Every row gives one point. Examples show where two turns around zero, p and q, send a point. Write where each new point lands after one turn and then the other. Backwards means that the second turn is done in reverse. Each puzzle has new turns, and all numbers are rounded.
In the rows, 128 means zero.

Turn p:
[114  71] -> [ 74 106]
[120 145] -> [137 144]
[166 142] -> [162 105]
[ 91 153] -> [127 173]
[148 129] -> [140 112]
Turn q:
[77 81] -> [139  60]
[139 138] -> [126 143]
[111 138] -> [110 119]
[143 136] -> [130 145]
[169 147] -> [135 173]
Where do these land?
q, then p: [104 144] -> [103 143]
q, then p backwards: [100 111] -> [154 108]
p, then q: [180 129] -> [180 131]

Turn p:
[134 115 134 129] -> [135 124 139 136]
[128 159 156  88] -> [141 123 132  72]
[127 133 140 150] -> [110 137 143 131]
[124 141 158 126] -> [119 126 149 104]
[ 56 133 115  80] -> [110  65  80  96]
[162  92 105 146] -> [154 142 133 177]
[165 123  87 176] -> [128 179 119 180]
Turn q:
[121 173 115 154] -> [117 142 110 176]
[136  86 116 141] -> [131  85 131 112]
[122 133 110 121] -> [120 130 109 125]
[ 93  86 105  93] -> [ 92 115 115  72]
[160 190 149 121] -> [165 179 124 164]
[135 100 174 139] -> [141 117 180 120]
Where do these land?
q, then p: [145 168 139 157] -> [103 167 147 146]
p, then q: [124 144 113 123] -> [123 131 106 126]
q, then p backwards: [158  74 102  97] -> [111 144 140  59]
q, then p: [145 151 119  68] -> [151 162  86  95]
p, then q backwards: [ 82 105 172 124] -> [106  73 131 161]
p, then q backwards: [ 96 133 123 170] -> [ 80 139 117 146]
p, then q: [145 122 128 157] -> [124 136 142 158]
